Every row gives one point. Before rounding, the points of a table are all equally far from one centre. They may lie mostly on one side of it. Write the centre, to within rounding.

Points:
| -143 | -391 |  105 |
|  183 | -295 |  -75 |
| -278 | -355 |   13 |
|   75 | -373 | -125 |
|  183 | -282 |   59 |
|  187 | -235 |  118 |
|  172 | -170 | -234 |
|  149 | -334 |   15 |
|   30 | -388 |   83 |
Centre: | -77 | -93 | -27 |

Points, 13 rows:
|  214 |  248 |  186 |  141 | -157 |  213 |  143 |  375 |    6 |
|  218 |  234 |   19 |  138 | -238 |  278 |  264 |  309 |   52 |
|  115 |  -28 |  127 |  284 | -329 |  276 |  250 |  260 |  -10 |
|  180 |  159 |  146 |  169 | -270 |  383 |   22 |  174 |   32 |
|  267 |  312 |   77 |  256 | -192 |  196 |  132 |  209 |  169 |
|  295 |    2 |  137 |  125 | -172 |  430 |   57 |  368 |   84 |
|  273 |  161 |   97 |  410 | -261 |  181 |  -30 |  243 |   78 |
|  297 |  -24 |  113 |  432 | -123 |  168 |  -33 |  370 |    5 |
|  177 |  -86 |  198 |  287 |  110 |  286 |  176 |  258 |  169 |
|  217 |   72 |  -45 |  367 | -144 |  334 |  -85 |  131 |  -16 |
|  205 |  224 |   37 |  173 |  -64 |  266 |  261 |  300 |  322 |
|   72 |   82 |   39 |  106 | -425 |  170 |  108 |  433 |  -24 |
|  293 |  107 |   90 |  324 | -155 |   94 |  181 |  256 | -103 |
Centre: |  108 |  -14 |  -16 |  147 | -120 |  119 |   43 |  259 |  146 |

Points, 24 rows:
|  -22 | -114 |  401 |   21 |   96 | -346 |   29 | -264 |  310 | -134 |   70 |  227 |   58 |  137 | -307 | -102 | -116 | -193 |
|   57 | -282 |  538 |  253 |  -33 |  -46 |   50 |  -11 |  401 |   26 |  125 |  191 |  -48 |   84 |  -54 |  210 |  -46 | -345 |
|  205 | -302 |  387 |  365 |  -95 |   90 |   51 |  -29 |  233 | -164 |   30 |  107 |  299 |  299 | -176 |  147 |   -4 | -425 |
|  -97 | -410 |  451 |  374 |  226 | -201 |    7 |  169 |  228 |   46 |  -25 |  140 |   60 |  187 |  -50 |  -83 |  -31 | -243 |
|  122 | -169 |  512 |   76 |  242 | -157 |  -24 |  -28 |  428 |  -45 |  110 |  185 |   88 |  247 |   -1 | -187 |  255 |  -44 |
|   17 | -187 |  122 |   40 |  247 | -233 |  268 |  170 |  370 |   82 |  105 |  292 |  114 |  299 | -128 |  153 |  -37 | -523 |
|   18 | -292 |  217 |   23 |   91 |   24 | -223 | -208 |  164 |  -70 |  148 |  253 | -108 |  115 | -333 |  -75 |  -10 | -128 |
|   -8 | -120 |  464 |   19 |  134 | -201 |  131 | -144 |  115 |  -15 |  -15 |   85 |    9 |  208 | -289 |  118 | -107 | -491 |
|  228 | -172 |  367 | -137 |   59 | -425 | -135 | -223 |  153 |  -53 |   50 | -163 |  241 |  204 | -215 |  238 |    8 | -278 |
|  182 | -308 |  470 |  193 |  149 | -357 |  109 |  -41 |  209 |  149 |  -24 |   76 |  -59 |   90 | -155 |  125 | -222 | -368 |
|   34 | -247 |  276 |  146 |  -11 |   92 |  258 | -279 |  233 |  -41 |  120 |  -80 |  331 |   60 | -286 |  306 |   -7 | -418 |
|  113 | -324 |  432 |   16 |  -14 | -217 |  -38 | -234 |  159 |  -39 |   56 |  210 |   41 |  131 | -235 |  128 |   46 | -415 |
|  -15 | -151 |  368 |  294 |  266 | -261 |  323 |   23 |  171 |  232 |  108 |   66 |  203 |  295 | -268 |   17 |   -8 | -348 |
|   76 | -235 |  247 |  174 |   -2 | -199 |  209 |  -21 |  270 |  -87 |   60 |  100 | -179 |  234 | -110 |   89 | -193 | -428 |
|  -83 |   20 |  587 |  248 |   13 | -185 | -135 |   56 |  337 |   82 |  -73 |   14 |  179 |   92 | -297 |   71 |   33 | -420 |
|  227 | -171 |  402 |  -35 | -202 |  -93 |  289 |  -36 |  250 |  119 |   96 |  172 |  191 |   18 | -295 |   -8 |  244 | -479 |
|  169 | -267 |  457 |  227 |  157 |   66 |  259 |    0 |  -75 |  -34 |  -64 | -150 | -148 |    2 |  -84 |   66 |  -21 | -233 |
|  229 | -255 |  445 |  366 |  -99 |  109 |  219 |   42 |  217 |  -29 |  -59 |   40 |   85 |  -49 | -546 |   59 | -121 | -233 |
|  145 | -175 |  516 |  355 | -102 |   -4 |  -17 |   -7 |  103 |  -11 |   29 |  -22 |  215 |  180 | -186 |    6 |   71 | -490 |
|   96 | -273 |  392 |   69 |  120 | -187 |  140 | -193 |  365 | -143 |  294 |   -4 |   77 |   26 | -252 |  287 | -143 | -309 |
|  128 | -333 |  549 |  225 |  184 | -327 |   73 |   26 |  -20 |   -3 |   27 |  127 |   39 |  197 |  -44 |  -66 | -147 | -228 |
|  177 | -214 |  500 |  254 |  184 | -103 | -124 | -147 |   66 |  -35 |   46 |  161 |    3 |  236 | -279 |  -91 |  -11 | -233 |
|  298 | -364 |  539 |  231 |   60 | -319 |  146 |  144 |  127 |   58 |   73 |   44 |   29 |  251 |  -22 |  250 | -146 | -228 |
|   99 | -255 |  263 |  435 |  -72 |  -14 |  190 |  237 |  198 |  -34 |   29 |   71 |  141 |  175 | -379 |  175 |  110 | -472 |
Centre: |  141 |  -93 |  151 |   12 |   56 |  -52 |   60 |  153 |  197 |   37 |  -38 |   52 |  268 |   13 | -131 |   86 |  -41 |  -41 |
